Every row gives one point. Each copy is the shape, with its points in the same order, turned, moved and blurred by noise. Say if it was mirrored as well.
In the rows, 128 means zero.

Shape (5 x 2):
[[119 186]
 [143  81]
 [104 146]
 [154 114]
 [164 145]]
Copy 1 (5 x 2):
[[ 80 146]
 [182 115]
 [105 112]
 [155 138]
 [130 165]]
Copy 1 is: only turned
Copy 2 (5 x 2):
[[188 117]
 [ 84 148]
 [147 105]
 [121 157]
 [151 164]]
Copy 2 is: mirrored
Copy 3, 5 rows:
[[ 74 161]
 [161  88]
 [121 158]
 [121  97]
 [ 91  97]]
Copy 3 is: mirrored
Copy 4 (5 x 2):
[[103 187]
 [152  89]
 [ 97 148]
 [154 124]
 [163 153]]
Copy 4 is: only turned

Shape, 10 rows:
[[147 191 173 155]
 [110 122 137 119]
 [ 95 143 107 124]
 [152 114  80 103]
 [139  79 138 123]
 [158  66 155 138]
 [141 130 181 175]
 [101 112 109  89]
 [113 134  83 140]
 [167 136  86 142]]
Copy 1 (10 x 4):
[[ 60 124  84 141]
 [133 140 124 108]
 [151 115  91 109]
 [176 178 100 143]
 [142 161 162 132]
 [124 168 186 149]
 [ 71 116 145 149]
 [168 148 115  89]
 [170 121  91 144]
 [151 160  93 172]]
Copy 1 is: only turned
Copy 2, 10 rows:
[[117 197 174 138]
 [132 123 126 162]
 [144 122 119 124]
 [ 82  89 113 122]
 [ 94 115 104 186]
 [ 75 134 101 206]
 [110 196 128 182]
 [134  83 120 150]
 [123 121  96 109]
 [ 73 135 110 111]]
Copy 2 is: mirrored
Copy 3 (10 x 4):
[[166  95 148  65]
 [132 131 143 134]
 [155 155 135 128]
 [102 152  74 117]
 [104 100 106 160]
 [104  76 103 165]
 [159  62 146 111]
 [110 165 129 147]
 [158 162  96 129]
 [146 126  66  94]]
Copy 3 is: only turned

Shape (10 x 6):
[[163   7 156 127 131 129]
 [ 96 103 154 162 161 131]
 [ 92 123 141 135 102 149]
 [ 89 134  86 158 139 155]
 [103 125 154 123 106 154]
 [ 95 119 108 124 124 174]
 [149  69  72 123 130 131]
 [126 137 116 129 146 141]
 [163 146 154 137 139 198]
 [120 106 147 110 147 164]]
Copy 1, 10 rows:
[[206 110  91 122  64 207]
 [113  97  92 148 127 155]
 [121 152  87 116 149 146]
 [112 149 107 163 133 100]
 [118 150 101 111 153 162]
 [120 170 114 147 137 139]
 [175 152 126 135  65 122]
 [122 130 141 130 131 126]
 [158 131 161 141 187 166]
 [127 141 129 134 129 179]]
Copy 1 is: mirrored
Copy 2:
[[143 140  24 153  56 115]
 [142 150 122 139 114  68]
 [151 115 112 131 160 107]
 [ 94 126 140 143 162 100]
 [166 132 112 133 157 116]
 [120 143 110 146 169 118]
 [ 80 121  81 141 100 145]
 [123 148 139 137 131 129]
 [172 160 145 192 136 146]
 [145 170  96 141 135 120]]
Copy 2 is: only turned

Shape, 14 rows:
[[118 107 107 151 123 155 157 159]
 [ 98 104 113 142 137 150 126 135]
 [119 133 138  97  83 139 103 115]
 [133 192 123 109 160 168 151 145]
 [166 123 148  94 172  81 142 148]
 [ 97 149  82  80  88 153 107  73]
 [166 131  94  84  93 150 172 141]
 [179 148 150  96 157  92  82 120]
 [168 149  81 123 123  84 101  82]
 [179 108 148 118 167  99 156 154]
 [112 189 155  89 147 145  84 157]
 [158 188 160 146 163 150 143  93]
 [151 159 127 119 170 136 108 103]
 [130 165 165 139 134  83 107  85]]
Copy 1 (14 x 8):
[[136 115 110 114 153 127 148 158]
 [124 100 147 108 166 131 148 134]
 [106 132 138 141 177 102  95  96]
 [ 66 168 125  94 113 116 164 130]
 [138 167 197 164 106  92 145 141]
 [ 40  98 126 163 183 118 117  87]
 [110 158  87 185 152 114 152 132]
 [126 142 189 146  89  70 124  88]
 [ 90  83 141 176  89  73 114 110]
 [161 158 163 158  93 111 154 143]
 [ 81 174 169  85 146  66 127  99]
 [ 92 149 136  95  64 142 125  94]
 [ 87 128 159 119  92 108 150  87]
 [101 116 184 125  95 110  74 109]]
Copy 1 is: mirrored
Copy 2 (14 x 8):
[[125 163 104 130 132 114 177 142]
 [144 138 115 126 123  97 158 162]
 [141 135 145 137  73 141 112 139]
 [ 83  90 130 177 139 139 165 138]
 [131 123 125 134 194 148  88 125]
 [151  83 109 127  44 153 137 154]
 [116 148 108 132 115 195 159 113]
 [127  87 160 117 153 135  74 105]
 [139  80  90  94 107 133  96  87]
 [135 144 127 133 200 143 116 111]
 [ 83  89 174 162 118 122 105 169]
 [128  75 140 188 144 106 143  86]
 [133  69 139 137 143 118 130 119]
 [149  95 122 165 119  92  69 103]]
Copy 2 is: mirrored
Copy 3, 14 rows:
[[ 96 144  94  99 117 139 133 112]
 [107 149 110 116 133 143 123 144]
 [141 119 135 122 108  83 134 176]
 [142 190 124 151 131  83 143  89]
 [109 119 182 139 163 112 190 102]
 [116 140 132 146 113  62  69 183]
 [ 80 134 109 118 110  49 147 113]
 [152 109 176 140 192  78 168 137]
 [130  81 165 124 179  70  90 119]
 [ 95 110 144 135 161 120 195  89]
 [183 189 164 127 141  92 160 153]
 [175 133 120 188 141 103 142  88]
 [149 138 132 160 175  94 134 121]
 [172  91 175 157 137 118 124 122]]
Copy 3 is: mirrored
Copy 4, 14 rows:
[[101 107 141 130  93 157 146 120]
 [111 134 131 149 101 130 159 131]
 [ 85 164 160 135 165 111 138 121]
 [ 58  91 130 148 107  97  88 158]
 [162  91 161 164 147 114  77 133]
 [ 61 199 102 140 164 126 125 148]
 [ 72 108 135 126 160 174  92 117]
 [149 112 148 135 181  66  94 145]
 [144 159 102  89 162 106  85 146]
 [158  73 154 152 134 125  90 110]
 [ 74 118 176 157 142  62 121 183]
 [ 89 106 118 132 102  50  76 107]
 [114 115 108 141 134  69 102 144]
 [139 168 155 127 125  56  86 120]]
Copy 4 is: only turned
